Each point is reached from the start by the listed moves, each made 0, 1 or 2 times, or once backwards (-1), plus a little noise. Is the number of moves made odd or even? Then give how often each move was made.

Moves:
(1): [ 2.16  0.98 -1.05  0.07 -0.79]
(2): [-0.28  1.28  0.84 -0.21  0.72]
(3): [ 0.75 -1.79  3.10  0.03 -1.60]
Start: [ 0.56  0.21  0.56  0.25 -1.11]
Points:
[ 0.14  1.41  1.36 -0.05 -0.47] => odd (0, 1, 0)
[ 2.89  1.93  4.32 -0.07 -2.27] => even (1, 2, 1)
[ 5.08  2.90  3.34 -0.04 -2.71] => odd (2, 2, 1)
[ 4.37  4.75  0.09 -0.09 -1.05] => even (2, 2, 0)
[-0.81 -2.46  4.77  0.11 -1.98] => even (-1, 0, 1)

Moves:
(1): [ 1.06 -0.56  1.55  0.65 -0.78 -0.64]
(2): [-0.06  0.68 -1.55  1.65 -0.02  2.25]
(3): [-0.39  0.29  1.59 -0.17  0.54  0.27]
(4): [-0.65 -0.70 -0.02  1.49  1.33 -1.10]
(5): [ 1.80 -0.39  0.92 -0.70  1.49 -0.54]
(6): [-0.48 -1.77 -0.15 -0.31 -0.02  0.95]
Start: [ 0.81 -0.08  0.40 -1.04 -0.36  0.09]
Points:
[-1.54 -0.61 -4.40  2.82  1.76  5.07] => odd (-1, 2, 0, 1, 0, 1)
[ 1.30 -3.72  2.58 -2.57  1.70  1.73] => even (0, 0, 1, 0, 1, 2)
[-1.64 -2.06 -5.50  2.58 -2.46  6.84] => even (0, 2, -1, 0, -1, 2)
[-3.11 -2.01 -3.90  0.09 -1.09  5.47] => odd (-1, 1, 0, 0, -1, 2)

Moves:
(1): [ 0.06 -0.33  0.06 -1.20  0.83  0.04 -0.35  0.95 -0.13  0.30  0.59  0.69
  0.05  0.08]
(2): [ 1.48  1.16  0.70  0.64 -0.95 -0.23  0.49  1.33 -0.38  0.69  0.13 -0.53
 -0.24  0.09]
(3): [-0.09  0.13 -0.56  1.13 -1.06  0.66 -0.68 -0.61 -0.61 -0.11  0.07 -0.62
  0.84  0.04]
(4): [-1.35  1.03  0.30  0.43 -0.65 -0.21 -0.31 -0.20  0.59  0.83  0.09 -0.06
 -1.21 -0.35]
(5): [ 0.75  0.77  1.20  1.40  0.36  0.23  0.19 -0.33  0.09  0.36 -0.11 -0.93
  0.97  2.03]
(6): [-1.11 -0.11 -1.26 -0.12  0.00 -0.16  0.40 -0.12 -0.36 -0.08 -0.33  0.00
  0.02  0.29]
(7): [-0.67 -0.38 -0.37  0.14 -0.17  2.11  0.04  0.16  0.14 -0.59  0.67  1.02
  0.13  0.65]
(8): [-1.03  0.48  0.50  0.36 -1.27  0.70 -0.58  2.75  1.49  0.05 -0.07  0.40
 -0.90 -0.62]
(9): [ 0.16 -0.63 -1.55  0.49  0.46  0.21 -0.11 -0.74  0.23  0.28  0.22 -1.10
  0.02 -0.25]
(10): [-0.67 -0.93 -0.05 -0.43  0.37 -0.27  0.50 -0.02  0.12  0.32 -0.67  0.77
 -0.29 -0.44]
(11): [-0.95 -0.10 -0.38 -0.57 -0.47  0.89 -0.48  0.24  0.75  0.14 -0.76  0.64
  0.01 -0.31]
Start: [-0.09  0.26  0.26  0.68 -0.16  0.53  0.66  0.01 -1.00  0.49 -0.70 -1.82
 -0.02 -0.45]
Points:
[-9.49 -0.40 -2.83  0.69 -5.00  5.74 -3.03  0.71  2.54  0.91 -2.04  1.76
 -2.48 -4.20] => odd (0, -1, 2, 2, -1, 0, 1, 1, 0, 1, 2)
[-4.61 -0.59 -3.14  1.60 -5.63  6.53  0.53  7.51  1.65  1.30 -1.27  1.34
 -2.70 -3.37] => odd (0, 2, 1, 0, -1, 1, 2, 2, 1, 2, 1)
[-6.02 -1.45 -1.25 -0.83 -1.23  2.89 -0.36  1.74  1.63  0.05 -0.75  1.80
 -3.01 -3.34] => even (0, -1, 0, 1, -1, 0, 1, 1, 0, 1, 0)
[ 1.42 -3.97 -4.50  2.31  3.67  5.62 -0.49 -4.90 -4.14 -1.09  2.89 -3.27
  5.36  3.84] => odd (2, -1, 2, -1, 1, 0, 2, -1, 2, 0, -1)
[-0.54  0.03 -3.19  3.27 -1.16 -3.54  1.83 -4.95 -2.52  3.70 -1.52 -5.60
 -2.68 -4.22] => odd (-1, 1, 1, 2, -1, 0, -1, -1, 2, 2, -1)
[-1.57  1.73 -0.35  1.49 -0.90  4.75 -1.35 -2.29 -1.00  1.22 -0.19 -1.60
  1.95  2.42] => odd (1, 0, 1, 1, 1, 0, 1, -1, 0, -1, 2)
